Each wall is flat, endless, passes through zero and stands at right angles to its row. A trip goes straight from one point to another. Which walls does it cross, in order?

Walls:
(1): [0.10 0.42]
(2): [ 0.22 -0.11]
(3): [-0.17 -0.47]
(4): [ 0.47 -0.25]
Trips:
[ 0.23 -0.11] to [0.37 0.12] => 3, 1
[-0.02  0.04] to [-0.31 -0.08] => 3, 1

Walls:
(1): [ 0.02 -0.61 -0.25 -0.30 -0.06 -0.01 -0.02 -0.41 -0.38]
(2): [-0.27  0.12 -0.06  0.00  0.10 -0.06 -0.56 -0.33  0.18]
(3): [ 0.03 -0.14  0.15 -0.27 -0.39  0.13 -0.21  0.13  0.14]
(4): [ 0.05  0.28  0.00  0.34  0.39 -0.26  0.21 -0.18  0.12]
Trips:
[-0.19 -0.40  0.21 -0.28  0.11  0.02 -0.16 -0.07  0.41] to [-0.27 -0.33 -0.08  0.04 -0.07 -0.09 -0.22  0.30  0.90] => 1
[ 0.02 -0.44 -0.17  0.07  0.11  0.41 -0.28 -0.41  0.16] to [-0.06  0.36  0.14  0.33  0.35  0.31 -0.24 -0.16  0.01] => 3, 4, 1
[ 0.17 -0.06  0.30  0.37  0.34 -0.17 -0.30  0.08  0.01] to [-0.06 -0.10  0.33  0.25  0.05 -0.38 -0.32 -0.37 -0.57] => 1
[-0.20 -0.14  0.13 -0.34 -0.14  0.05  0.06 -0.22 -0.17] to [-0.36 -0.08  0.10 -0.13 -0.35  0.16  0.15  0.03  0.38] => 1
[-0.55 -0.20  0.01 -0.50 -0.33  0.22  0.14 -0.27  0.05] to [ 0.19 -0.58  0.17  0.23 -0.17 -0.02 -0.78 -0.09 -0.31] => none

Walls:
(1): [ 0.15  0.05  0.15 -0.10  0.88 -0.48 -0.08  0.28  0.11 -0.06  0.15 -0.23
 -0.09  0.08  0.05 -0.27 -0.17  0.13]
(2): [ 0.39 -0.22  0.00 -0.48 -0.47 -0.08 -0.39 -0.37 -0.29 -0.02  0.44  0.32
  0.05  0.26 -0.59 -0.51 -0.04  0.40]
(3): [ 0.05  0.09  0.03 -0.04 -0.24  0.16  0.15 -0.05 -0.05 -0.08 -0.33 -0.10
 -0.19  0.19  0.43 -0.09  0.00 -0.11]
(4): [ 0.21  0.39  0.21  0.20  0.22 -0.24 -0.23 -0.32 -0.22 -0.16  0.10 -0.13
 -0.65 -0.09 -0.16  0.15  0.53 -0.11]
(5): [-0.32  0.19 -0.38  0.47 -0.14 -0.35 -0.04  0.11 -0.26  0.28 -0.27  0.27
 -0.23  0.02  0.59 -0.27 -0.63  0.19]
(6): [-0.17  0.03  0.35  0.28 -0.02 -0.05 -0.35 -0.11  0.21  0.02 -0.13  0.22
  0.42 -0.25  0.52 -0.38 -0.60  0.41]
Trips:
[ 0.01 -0.23  0.57  0.29 -0.48 -0.27 -0.14  0.12  0.34 -0.18 -0.25  0.11
  0.04 -0.48  0.35  0.02 -0.20 -0.03] to [-0.18 -0.16 -0.06 -0.32  0.10  0.21 -0.02 -0.10 -0.28  0.63 -0.21 -0.03
 -0.15  0.15 -0.53  0.14  0.01 -0.39] => 5, 6, 3, 2, 4
[-0.19  0.01  0.07 -0.28  0.30  0.35 -0.19 -0.36 -0.20 -0.09 -0.03  0.00
 -0.01 -0.33  0.37 -0.39  0.05 -0.29] to [-0.23  0.24  0.40 -0.32 -0.24  0.26 -0.40  0.33 -0.14  0.16  0.04  0.35
  0.44  0.30 -0.22  0.31  0.22 -0.28] => 1, 2, 4, 3, 6
[ 0.14  0.43  0.36  0.13  0.24 -0.13 -0.05 -0.13  0.11 -0.24  0.15 -0.38
 -0.29 -0.22  0.09 -0.63 -0.31  0.31] to [-0.09 -0.13 -0.04 -0.50  0.26  0.00 -0.14 -0.18  0.07  0.26 -0.72  0.30
 -0.18 -0.11 -0.20 -0.35 -0.05  0.30] => 4
[-0.08 -0.29 -0.10 -0.01  0.02  0.23  0.23  0.12  0.30 -0.01 -0.09 -0.13
  0.04  0.42  0.14  0.07  0.54  0.43] to [-0.28 -0.20  0.22 -0.05 -0.44 -0.39  0.31  0.62 -0.01 -0.44  0.02  0.17
  0.31  0.14  0.09  0.16  0.25 -0.40] => none
[ 0.24 -0.27  0.10  0.08  0.13  0.19  0.56 -0.14 -0.37  0.30  0.31 -0.05
  0.06 -0.03 -0.01 -0.32  0.27  0.56] to [-0.08 -0.14  0.02  0.07 -0.40  0.02  0.00  0.22 -0.14  0.26 -0.04  0.10
  0.10  0.30 -0.24 -0.37 -0.31 -0.37] => 1, 5, 3, 6
[-0.07 -0.29 -0.46  0.23  0.12  0.48 -0.15  0.36  0.30 -0.08 -0.29 -0.11
 -0.28  0.03 -0.09  0.19 -0.15  0.36] to [-0.42 -0.32  0.06 -0.36 -0.11 -0.19  0.31  0.13  0.19 -0.04  0.89 -0.03
  0.01 -0.06  0.24 -0.08 -0.41 -0.09] => 3, 6, 1, 2

Walls:
(1): [-0.23 -0.52 -0.49 -0.05 -0.35  0.22 -0.28  0.06 -0.17 -0.86  0.00  0.20
  0.06  0.01 -0.17 -0.25  0.52 -0.11 -0.13  0.19 -0.09  0.10  0.08  0.18
 -0.03  0.24  0.07  0.20 -0.15  0.14  0.20 -0.50 -0.06  0.06 -0.23  0.17
  0.40  0.00 -0.10  0.33  0.26 -0.38 -0.43  0.27  0.16  0.28 -0.47  0.35]
(2): [-0.22  0.21 -0.11 -0.09 -0.28  0.16  0.38 -0.10  0.19 -0.13  0.03  0.21
 -0.33 -0.86 -0.18 -0.19 -0.10 -0.19  0.08 -0.24 -0.01  0.18  0.26 -0.02
  0.24 -0.01 -0.06 -0.08 -0.29  0.12  0.00  0.15 -0.11  0.13 -0.15 -0.39
 -0.12  0.03 -0.33 -0.10  0.03 -0.01  0.04 -0.03  0.11  0.07  0.06 -0.22]
(3): [-0.01  0.16  0.01 -0.42  0.03  0.22  0.04  0.47  0.22  0.18  0.20 -0.19
 -0.20  0.48  0.42  0.15  0.02 -0.48 -0.05  0.16 -0.15  0.30  0.02  0.38
 -0.46  0.02  0.08 -0.30  0.06 -0.02  0.31 -0.11  0.23 -0.22 -0.12 -0.05
 -0.45  0.50  0.12 -0.17 -0.11  0.11 -0.10 -0.30 -0.28 -0.04 -0.42  0.40]
(4): [ 0.29 -0.13  0.17  0.04  0.50  0.27  0.28  0.40 -0.19 -0.15  0.14  0.01
 -0.34  0.13  0.20 -0.05 -0.22 -0.15  0.00 -0.07  0.09  0.07  0.03  0.58
 -0.05  0.37  0.44  0.04  0.26 -0.33  0.10 -0.01 -0.19  0.13 -0.09 -0.24
 -0.01  0.28  0.08 -0.02 -0.42  0.57  0.09 -0.33  0.18 -0.25  0.33 -0.32]
(5): [-0.41 -0.05  0.17  0.01 -0.23 -0.20 -0.04  0.03 -0.38  0.16  0.73 -0.32
 -0.31 -0.40  0.48  0.13  0.12 -0.24 -0.30  0.01 -0.15 -0.19  0.29  0.32
  0.57  0.16 -0.09 -0.24 -0.04 -0.09 -0.28  0.09  0.57  0.13  0.08  0.12
  0.02  0.03  0.03  0.30  0.10  0.17  0.08  0.07  0.00  0.33 -0.03  0.42]
(6): [ 0.17 -0.03  0.18 -0.41 -0.35  0.08 -0.25  0.09  0.29 -0.23 -0.16 -0.12
  0.38 -0.64  0.66 -0.24  0.76 -0.12 -0.24  0.15  0.00  0.10  0.17 -0.12
 -0.09 -0.64  0.00  0.14 -0.20 -0.29  0.31 -0.14  0.07  0.21 -0.31  0.11
 -0.65 -0.09 -0.26  0.14  0.23  0.28 -0.17  0.52  0.03  0.03  0.26  0.51]
Trips:
[-0.06  0.24  0.42  0.02 -0.50  0.21  0.35  0.08 -0.11  0.04  0.17 -0.19
 -0.11  0.43 -0.03  0.26  0.06 -0.38  0.09  0.15  0.38  0.52  0.37  0.42
 -0.50 -0.22  0.47  0.38  0.31  0.17  0.24 -0.41  0.19  0.20  0.10  0.51
  0.11  0.24  0.34  0.04 -0.12 -0.44  0.15 -0.37 -0.37 -0.23 -0.11  0.05] to [-0.30 -0.06 -0.04  0.02 -0.09  0.19  0.14  0.44 -0.25  0.24  0.38 -0.05
 -0.17 -0.09 -0.25  0.04  0.11 -0.09 -0.11 -0.02 -0.14  0.11  0.01 -0.51
 -0.08  0.18  0.08 -0.01 -0.02  0.14 -0.48  0.10  0.37 -0.17 -0.16 -0.31
  0.24 -0.26  0.41  0.42 -0.17 -0.24  0.13 -0.11 -0.06  0.18 -0.25  0.15] => 5, 4, 2
[ 0.08 -0.01  0.21 -0.05  0.08  0.54 -0.24  0.07  0.31 -0.10 -0.06 -0.21
 -0.31  0.37 -0.07  0.19  0.17  0.25 -0.45  0.28  0.04  0.51 -0.33  0.02
  0.46  0.21  0.06  0.26 -0.10  0.13  0.30 -0.13 -0.18  0.31 -0.22 -0.09
  0.13 -0.16 -0.19  0.07 -0.15 -0.23  0.09 -0.18 -0.17  0.16  0.26  0.11] to [-0.07  0.04 -0.04 -0.02  0.66 -0.08 -0.69  0.02 -0.51 -0.34  0.25  0.14
 -0.09 -0.03 -0.23 -0.40  0.23  0.19  0.25  0.06 -0.30 -0.44  0.06 -0.36
  0.20  0.09  0.02 -0.28 -0.11  0.06 -0.66  0.42 -0.29 -0.22  0.18 -0.18
 -0.01 -0.13 -0.08 -0.33  0.37 -0.13 -0.06  0.26 -0.04  0.12  0.43  0.31] => 3, 6, 4, 5
[ 0.14  0.01  0.05 -0.01  0.17 -0.06  0.08 -0.41  0.35  0.07  0.20 -0.08
  0.02 -0.18  0.12 -0.39  0.30 -0.12  0.12  0.23  0.19 -0.15 -0.13 -0.24
  0.30  0.12 -0.38  0.11 -0.21 -0.85  0.40 -0.48  0.17 -0.09 -0.42  0.02
  0.27  0.01  0.14 -0.02 -0.11  0.04 -0.18 -0.26  0.05 -0.15 -0.41 -0.81] to [ 0.00 -0.05  0.09  0.01 -0.34  0.03 -0.40  0.37  0.05 -0.29  0.57  0.01
  0.09  0.29 -0.02 -0.36  0.05 -0.45  0.42  0.22  0.37  0.10  0.01  0.37
 -0.20 -0.26 -0.21 -0.24 -0.53 -0.19  0.11 -0.06  0.39  0.01  0.20 -0.20
  0.37  0.01  0.14 -0.42 -0.03  0.23 -0.21 -0.05 -0.17 -0.06  0.30  0.41] => 3, 5, 2
[-0.60  0.34 -0.55 -0.13 -0.24 -0.21 -0.29 -0.40  0.04 -0.18 -0.01 -0.08
 -0.23 -0.28 -0.18  0.37 -0.19  0.13  0.27 -0.44 -0.38  0.09  0.20 -0.25
 -0.03 -0.15  0.06 -0.13  0.26  0.37 -0.01  0.18  0.16 -0.11  0.08 -0.09
 -0.31 -0.42 -0.35 -0.02  0.14  0.29  0.20  0.34 -0.18  0.27  0.22 -0.13] to [-0.19 -0.04  0.05 -0.08 -0.52  0.26  0.08 -0.05  0.20 -0.26  0.11  0.41
 -0.31 -0.16 -0.04  0.42  0.26 -0.36  0.05 -0.31  0.14  0.21 -0.32 -0.20
  0.39  0.01  0.04 -0.44 -0.17 -0.13  0.31  0.08  0.07  0.26  0.48  0.29
 -0.28 -0.27 -0.08 -0.04 -0.02  0.07  0.11  0.19 -0.57  0.05  0.07 -0.60] => none
[-0.07 -0.32  0.10 -0.12  0.00  0.35 -0.10 -0.39  0.06  0.10 -0.19  0.04
 -0.21 -0.06  0.13  0.02 -0.03 -0.37  0.39  0.06  0.17 -0.13  0.82 -0.45
  0.08  0.17  0.37 -0.26 -0.20 -0.16 -0.04  0.09  0.05 -0.07  0.08 -0.10
  0.21  0.18  0.14 -0.18 -0.22 -0.37 -0.19  0.15 -0.03  0.17  0.13  0.03] to [ 0.67  0.03  0.29  0.54  0.42  0.00  0.15  0.05 -0.23 -0.48 -0.17  0.09
 -0.24  0.26  0.26 -0.04 -0.12  0.05 -0.01  0.25 -0.27 -0.22  0.05 -0.21
  0.40 -0.15  0.55  0.14 -0.13  0.66  0.05  0.39  0.05  0.33  0.59  0.45
 -0.40 -0.30  0.38 -0.26 -0.01 -0.30  0.09  0.16  0.54  0.06  0.01 -0.09] => 4, 1, 5, 2
